Every row gives one point. Examples show where two turns around zero, p and q, send a point. Write where each new point lands after one turn and then the other. Backwards means that the second turn is done in reverse. Each puzzle has new turns, and all numbers are rounded.
In the rows, zero is written as 128.

Turn p:
[100 118 136] -> [117 155 139]
[152 119 158] -> [102 100 138]
[135 113  75] -> [146 139  76]
[125 161 143] -> [147 119 158]
Turn q:
[118  96 125] -> [100 146 136]
[ 96 106 119] -> [112 150 157]
[132 170  89] -> [183 144 122]
[115 149 147] -> [139 104 144]
[147 127 169] -> [109  89 114]
[161 121 118] -> [126 136  94]
Where do these land?
p, then q backwards: [ 91 154 132] -> [ 95 137  98]
p, then q: [109 102 144] -> [143 118 159]
p, then q: [146 146  97] -> [126 149  94]
p, then q: [166 109 138] -> [104 159 148]

Turn p:
[134 161 117 110 174 126] -> [115 111 120 115 182 118]
[ 93 170 156 137 138  98] -> [ 83 144 109 167 153 135]
[155 115 150 146 112 145] -> [129 144 164 115 108 139]
[133 118 126 167  90 155] -> [145 124 161 143  93 160]
[120 128 115 145 143 111] -> [134 123 130 152 140 112]
[121 125 126 105 101  92] -> [141 159  90 134 120 126]
[145  75 146 123 150 124] -> [126 136 147 104 104  79]
[123 133  89  91 116 173] -> [151  84 103  93 124 156]
Turn q:
[142 129 124 168 139 146] -> [137 128 134 166 128 102]
[139 122  93 137 159 177] -> [178 117 127 165  98 128]
[129 123 173  90  97 126] -> [ 82 113 147 105 126 163]
[126 116 135 107  79  90] -> [ 81 143 117  86 118 129]
[131 153 105 156 184 141] -> [187 123 134 154 150 105]
[118 159 113 136 131 155] -> [155 151 151 143 126 135]
[134 116 143 125 120  92] -> [101 119 116 106 141 115]
[ 94 117 130 132 136 147] -> [135 137 111 150 136 156]
[138 115 137 101 108  78] -> [ 96 119 114  77 131 120]
Where do these land?
q, then p: [116 144 125 157 106 114] -> [111 132 117 150 159 136]
p, then q: [ 99 107 139  82 134 132] -> [135 156  97  94 105 137]
p, then q: [121 154 138 171 135 123] -> [124 130 130 169 160 127]
p, then q: [154  59 119  93 128 133] -> [ 98 120 136  57 103 119]
q, then p: [117 155  98 154 142 132] -> [134 153 149 129 167 135]
q, then p: [133 147 133 146 117 154] -> [107 144 147 144 127 141]
q, then p: [121 130 132  57 117 116] -> [121 107 100  71 103 143]
q, then p: [162 128 139 164 144 121] -> [128 153 133 158 126  91]

Turn p:
[134 160 164 161 143 117 150 148  95] -> [132 138 153 139 111 116 125 193 143]
[ 94  92  89 138 109 123 133  93 139] -> [102 122 106  97 143 132 176 100 109]
[146 149 159 143 103  99 143 152  83] -> [129 115 169 138  81 107 133 164 147]
[118 140 148  97 157 162  81 105 137] -> [160 120 101 130 137 176  89 127 102]
[147 122 166 124 123 163 106  98 143] -> [168 145 106 145 109 167 129 118 125]
[ 94 123 130 102 100 113 136 146 133] -> [116 120 157  88 123 134 122 107 136]
[146 111 103  99 163 167 125 123 106] -> [150  98  77 133 151 116 107 124 143]
[101 148 146 125 137 112 172 121 106] -> [126 140 134  84 114 109 125 168 130]
[167  90 143 153 121 109 115 160 148] -> [150 135 167 172 142 117 155 105 142]
[127 151  96  97 143 142 129 107 154] -> [112 141  91 119 137 124  93 107 109]
[107 142  89 149  97 132 145 152 149] -> [ 66 141 136 122 137 130 136 114 150]
[155 108 103 148 139  96 102 132 142] -> [124 120 141 167 151 107 146 109 102]
Turn q:
[124 120 152 125 121 121 148 153 153] -> [130 130 114 112 134 106 112 161 120]
[132 159 130 153 122 112 123  72 108] -> [159 137 112 147 124 125 131  68 144]
[124 103  96 140 121 104 163 158 141] -> [151 143 138 132 133 151 102 178 138]
[126 154 110  96 127 111 130 131 119] -> [123 129 104 118 140 166 134 121 123]
[121 138  97 125 132 127 105  81 140] -> [125 112 115 174 114 148 130  98 131]
[122 156 127 106 125 125 110 153 132] -> [106 120 117 106 139 146 117 121 106]
[173 145 145 116 105 149 185  75 116] -> [138 149  93 144 175  99 165 113 185]
[114 143 108 120 154 128 173 134 126] -> [135 169 116 141 144 148 142 149 112]
[132 127 102 141 130 151  95 144 107] -> [107 123 173 128 126 146 125 110 126]
[139 123 132 142 151 128  99 143 142] -> [131 103 152 130 128 120 123 127  99]
[119  31 209 137 136 114  98 147 127] -> [146  84 155  81  55  59 145 174 127]
[109 137 127 134 112 167 109 146 124] -> [ 84 140 147 122 123 121 112 116 126]
Where do these land?
q, then p: [126 146 126 114 116  83 112 128 141] -> [132  97  96 144 136 130 132 100 132]
q, then p: [ 53 109 185 145 118 117 124 114 133] -> [ 77  97 159 125  68 121 129  91 109]
p, then q backwards: [107  60  97 118  91 117 153 151 128] -> [180 136 161 113 113 151 101 109  75]
p, then q: [148 156 147 138 126 135 114 153  89] -> [123 111 157 111 122 103  87 145 130]
q, then p: [135 131 118  87 135 157 103 121 105] -> [128 144 109  77 138 136 144 135 143]
q, then p: [124 126 127 174 150  89 167 139 104] -> [142 137 127 179  88 109  90 136 136]
q, then p: [148 122 160 104 132 153 105 109 129] -> [130 133 135  87 139 102 158 120 118]
q, then p: [140 139 114 146 161 141 134 140 153] -> [141 116 137 144 135 124 135 174 130]
p, then q: [135 137 121 118 128 155 157 123 143] -> [119 118 113 149 138 153 111 116 117]
q, then p: [164 154  84 135 123 133 112 102 154] -> [145 140 100 152 166 147 166 149 114]

Turn p:
[ 98  83 140 104 152 124 157 150 150 125 119 181 134 107] -> [ 79 153 130  91  91 114 112 100 142 146 118 157 141 100]
[142 110 170 123 154 118 160 130 114  94 131 145 144 120] -> [137 121 145 104 102 125 138 119 141 130  97 150 177 112]
[144 133 130 105 125 109 117 128 176 111 147  92 129 108] -> [133 124 175 134 144 125 147 133 134 148 176 129 135 115]
[114 151 137 133  96 104 118 118 143  97 110 112  90 111] -> [132 105 113 114 155 119 154 140 170 141 162 127 126 148]
[124 149  98 102 100 121 147 124 124  98 132 107 120 103] -> [124 133 107 128 141 120 146 150 125 128 177 121 164 133]
[140 120 105 149 113  92 154 128 157 107 131  70 107 109] -> [142 125 133 138 178 123 131 144 163 147 163  99 154  90]
[131 121 125 118 157 127 111 101  94 159  99 161 137 135] -> [131 108 115 116  99 131  83 134 110  99 110 154 107 133]
[132 174 123 125 110 112 161 124 165 125 130  82 108 143] -> [145 136 149 129 168  89 135 156 140 147 153  87 140 147]
[ 96 131 133 154 149 156 103 104  93 154 148 138 153 148] -> [131 134 123 157 108 131 124 105 119  68  95 127 100 142]
[129 123 125 124 133  86 130 173 136 119 146 135 143 141] -> [109 135 146 154 142 133 112 112 135 162 120 147 159 135]
[125 123 142 125 112 157 106 132  89 181 131 126 118 133] -> [110 116 110 152 113 132 139 156 102 115  96 126  85 130]
[144 141 125 163 128 166 105 133 116 166 117 161 159 118] -> [154 166 113 133 109 161 120 133 110 117 100 145  83 136]
[149 133 113 129 130 120 139 124 147 103 155 131  88 128] -> [152 116 118 132 134 102 139 106 126 160 152 118 141 116]
[129 107 128 129 101 149 115 105 117 138 117 146 145 160] -> [121 117 119 124  95 160 116 124 120 118 117  97 112 145]
[124 120 126 138 160 180  95 145  99 144 105 135 144 156] -> [122 130 123 114 138 155 121 106  81  95  84 136  96 136]
Turn q:
[129 127 131 112 125 145 146 119 142 112 124 120 119  63] -> [154 134 138 108 117 141 151  92 105 137 103 157 119 110]
[125 145 141 140 115  72 131 148 143 106 112 115 128 148] -> [ 98 152 136 123 154  85 126 159 125 122 103 136 135 136]
[118 142 125 109 146 105 122 101 110 106 111 123 127 142] -> [100 157 142 131 119 132 140 139 123 129 149 146 122 152]
[121 146 145 110 139 125  34 119 136 144 206 153 110 135] -> [ 64 100 100 170 149 120 123  76 168 144 169 124  85  91]
[123 128 130 125 146 116 129 131 143 141 189 106 176 107] -> [123 129 135 145 163 124 140  94 117 143 151 119 173  83]
[122 130 114 107 123 135 134 116 151 203 127 118 113  99] -> [153 127 140 155 106 129  99  66 141 146 104 118 144 141]
[114 101 124 107 140 144 139 156 141 109 114 118 122 155] -> [131  91 133 119 143 125 132 140  96 123 131 128 128 165]
[110 158 137 157 120 144 134 144 107 120 129 106 137 151] -> [133 145 140 140 143 129 120 162 109 120 132  92 109 114]
[176 143 103 114 131 125 147 123  78 109 112 123 125 137] -> [127 136 173  92 102 148 131 166 152 139 146 134 129 130]
[144 125 157 128 132 137 141 126 139 115 115 114 144 156] -> [124 122 141 133 151 147 131 151 124  95 120 133 140 136]
[129  92 144 128 114 135 148 131  78 106 114 121 120 139] -> [148 126 125 106 127 147 100 172 110 128 147 157 120 133]
[118 131 132 186 144 127 140 132 151 127 117 112 108 127] -> [166 153 117 128 154 100 140 130 133 103 118 110 114 138]
[140 115 112 108 116 136 146 125 114 162 118 219 120 107] -> [131 111  76 110  79 165 124 123 163 174 101 128 143 141]
[124 129 120 138 133 136  78 132 141 159 109 134 129 117] -> [113 126 110 125 108 116 110  89 137 103 128 102 117 131]
[129 109 105 148  96 137 151 116 146 102 123 139 141 137] -> [152 112 114 135 105 112 153 161 119 115 117 138 145 119]
Where do these land?
p, then q: [138 141 106 103 132 160 159 141 107 124 111  58 146 147] -> [114 148 161  82 163 153 124 141  82 132 167 109 131 124]
q, then p backwards: [124 138 195 127 114 134  48 137 123 127 132 152 149 114] -> [ 74  60  85 138 141 143 107 142 106 154 101 129 118 120]
p, then q: [126 126 138 119 111 112 142  81 111 132 143 121 139 142] -> [129 109 132 125 140  96 119 149 111 102 123 140 139 102]
p, then q: [140 142 121 131 172 119 158 145 113 106 144 145 137 146] -> [ 92 159 124 118 103 146 128 136 143 105 138 128 159 121]
q, then p: [117 122 115 108 127 124 127 141 150 118 137 131 123 132] -> [114 119 123 133 119 126 105 130 141 122 112 121 134 117]
p, then q: [123 125 106 147 127 109  52 122 110 151 124 158 106 123] -> [161  99  84 135 104 108 141 128 170 128 154 134  88 145]
p, then q backwards: [117 134 120 147 107 137 148 140 114 118 148  95 133 134] -> [118 149 136 152 144 127 142 123 152 134 137 135 154 146]
p, then q backwards: [115 137 125 125 122 124 153 114 114 148 120 118  69 132] -> [116 117 114 161 110 114 109 166 144 117 142 148 116 148]
q, then p: [108 107 109 114 113 122 152 143 132 154 122 164 120 133] -> [114 129 126 144 131 161  87 142 114 133 124 105 108 130]
p, then q: [104 138 106 109 152 125 145 138 113  80 127 154 147  95] -> [ 89 132 114 145 101 147 170 141 123 152 138 121 157 105]
q, then p backwards: [161 136 110 174 118 151 133 110 137 138 129 165 140 141] -> [125 114 147 164  94 128 153  85 108 120 134 118 128 109]
p, then q: [115 109 121 146 148 139 130  97 119 155 128  97 113 146] -> [136 141 139  97 137 100 135 117 114 110 141 162 105 130]
q, then p: [171 113 111 131 142 130 112 110 126 138 137 147 115 129] -> [124 140 151 122 105 126 132 110 134 152 159 104 124 118]
q, then p: [112 143 188 115 115 115 154 131 225 119 116 142 123 150] -> [137 138 104  57 163 139  64 102 154  97  85 129 143 128]
p, then q backwards: [141 137 107 127 119 126 142 138 122 157 129  99 139  72] -> [120 134 148 161 108 115 142 104  97  96 150 120 145 145]
p, then q backwards: [131 124 176 118 145 143 121 145 138  74 138 108 137  97] -> [172 132 115 108 154 124 153 111 154  87 140 118 146 100]
p, then q: [135 104 121 135 114 108  99 144 122 136  89 125 138 143] -> [136  97 110 130 123 141 122 103 115 110 144 110 101 147]

Turn p:
[124 114 157 118 149 107 169 104 181 132 144 159 145 168] -> [162  83  98 131 149 113 142 139 155  98  91 150 161 151]
[141 157 165  71 115 154 109 110 139 140 103  98 121 122] -> [118 151  88 102  95 154  90 124 101  83 118 120 125 134]
[116 149 148 110  99 138  96 159 124 105  85  92 151 119] -> [ 98 194 100 146  99 157 111 142 128 127 137 130 130 125]
[160 119 125 170 125  99 156  92 166 156 131 162 134 153] -> [146  86 135 148 150  73 134 118 140 107  88 163 114 127]
[107 147 120 134 103 147 114 163  86 133 140 148 115 127] -> [ 88 140 148 115 141 153 131 117 156 146 138  99 111 114]
[154  96 163 145 160 119 138 103 145 117 111 173 111 142] -> [170 110 159 142 145 116 124 112 141  80 119 154 161 122]
[132 113  93 138 104 128 104 159 125 112 178 118 116 104] -> [101 115 139 149 140 139 146 116 114 161 175 117 101 155]
[121 137 117 126 125 121 133 172 101 141 136 110 129  73] -> [ 94 134 160 133 100 156 138 136 104 168 122 109 123 135]
[136 144 141  80 147 184  98 122 146 143  91 103 181 123] -> [150 177  79  97  59 147 135 108 126 106 119 134 122 135]
[138  92  91 138 112 110 156 142  81 121 144 128 114 137] -> [108 127 156 134 166  94 157 124 109 152 142  94 142 120]
[147 131 157 148 174  96 128  97 135 136 136 134 129 176] -> [171 123 139 104 167 111 131 153 132  98 107 170 128 134]
[154 153 135 141 164 132 167  97 170 107 119 144 122 161] -> [194 103 112 147 143 119 128 146 137  90  99 128 117 114]
[103 141  90 111 113 109 112 116 113 112 137 137 138  94] -> [117 126 136 126 104 110 102 141 143 165 153 100 122 151]
[ 93 114 126 157 105 148 128 129  89 121 145 101 118 101] -> [109 138 134 127 147 147 110 104 112 188 143 121 134 109]
[ 94 112  92 134 124 127 114 155 119 143 119 111  94 119] -> [ 93 114 136 121 116 132 139 140 119 154 167 128 131  92]
Turn q:
[121 164 163 135 140 156  99 126 136 109 135 116 108 105] -> [139 136 105  85 136 137 109 147 129 100 126 121 136 168]
[116 155 149 139 140 121  66 112 157 114 132 161 139 127] -> [147 112  88 120 128 153  90 170 143 135 128  89 136 135]
[ 92 130 109 174  96  99 171 124 120 124 116 138 123 137] -> [142  93 162 165  89 150 143 103 103 131 116 129 135 146]
[ 94 126  82 155 155  93 160 115 117 135 151 124 126 120] -> [133 122 138 148  85 138 177 129  96 142 154 127 162 123]
[148 131 159 153 138 124  85  90 113 103 137 132 145 102] -> [146 107  96 113 162 135 135 158 154 149 111 122 156 158]
[170 102 158  89 117 133 126 164 147 139 128 143  93 115] -> [118 133 130 128 184  88 110 115 127  96 145 109  94 116]
[106 111  86 176 106 133 141 103 143 148 146 116 127 141] -> [120 106 181 125  90 156 159 126 142 141 135 111 141 125]
[183 149 129  73 113 139 150 146 130 131 138 129 130 138] -> [ 98 174 128 148 163 108 110 111 138  95 111 135 131 101]
[ 86 116 106 168 126 101 153 139  88 150 161 106 147 166] -> [137 134 166 171  83 151 159 129 132 159 165 164 133 148]
[164 129 136 102 153 150 150 138 121 160  91 137 120 146] -> [ 90 151 114 118 158 134 115  88 110 138 130 141 103 107]
[143 113 154  62 113 125 160 135 146 157 111 105 132 125] -> [104 169 142 136 153  95 133 131 106 118  99 130  75 109]
[115 143 128 140 126 153  74 129 118 119 123 152 154  82] -> [185 116  92  96 136 154 125 141 156 120 119 123 133 119]
[186 119 136  81 138 129 142 177 151 124  95  93 136 136] -> [ 75 134 118 128 162  92 110 133 120  94 120 172  95  90]
[113 139 118 125 129 130  71 102 107 103 113 132 106 125] -> [142 115  80 107 101 116 123 122 162 137 122 108 135 149]
[ 83  95 106 147 129 134 172 118 125 105 144 137 135 154] -> [145 120 180 134  88 116 124 117 104 163 136 138 154 125]
Where do these land?
q, then p: [145 109 108 122 152 147 134 116 122 111 105 147 126 100] -> [140 127 140 110  94  97 124 128 111 138 123 113 149 149]
q, then p backwards: [141 224 155 116 126 133  98 151 132 126 109 143 104  74] -> [159 160 190  65 115 165 133 111 160 108 132 110 124 177]
p, then q backwards: [131 107 124 154 178 131 102 116  43 134 122 153 128 137] -> [120  78 123 119 122 208 156 124 126 143 174 129 133 115]
p, then q: [136 110 135 122 102  65 114 105 138 126 116 133 134 117] -> [147 103 111 174 111 139 100 151 138 150 148 130 119 136]
p, then q: [109 102 103 132 120 136 146 132  80 137 108 113 103  98] -> [160 159 123 128 139 141 176 152 129 132 114 139 101 149]
q, then p: [144 106 129 101  99 131 117 121 135 145 197 136 131 127] -> [146 123 121 151 128 169 131 167 106 127  96 162 107 148]
p, then q: [131 114 122 148 106 120 137 154 134 122 115 145 165 143] -> [117 106 141 141 113 164 128 134  90 126 119 121 134 128]
p, then q: [ 74 132 143 143 155 158 141 138 153 144 131 132 132 144] -> [134 128 149  97 149 130 134 113 120 121 117 112 121  67]
q, then p: [ 97 124 104 115 147 153 117 114 139 135 157  50 177 140] -> [ 66 110 116 153 104 171 135 137 167 106  86  93 130 142]
q, then p: [113 150 108 120 135 123 135 140 140 134 119 152 132 160] -> [111 139 129 128 125 132 102 101 130 152 142 133 102 126]
p, then q: [143 158 175 115 104 148 151 115 114 145 139 153 116 146] -> [111 113  94  78 102 102 112 133 122 145 103 136 125 125]
q, then p backwards: [130 137 169  83 181  94 107 149 138 135 114  47 106  99] -> [159 147  99  95 108  82  91 137 153 156 135  65 146 190]
p, then q: [145 110 118 147 105 133 120 121 154 136 117 126 122 156] -> [141 103 122 140 118 121 144 124 108 134 135 108 162 128]
q, then p: [134 107 113 150 106 139 138 127 150  58 115 146 121 154] -> [112 159 129 131 117 101 116 110 136 123 146 182 168 161]
q, then p backwards: [146 129 114 151 105 110 162 121 149 134 155 144 124 126] -> [145 108 137 130 127 120 155 159 117 112 123 151  99 112]
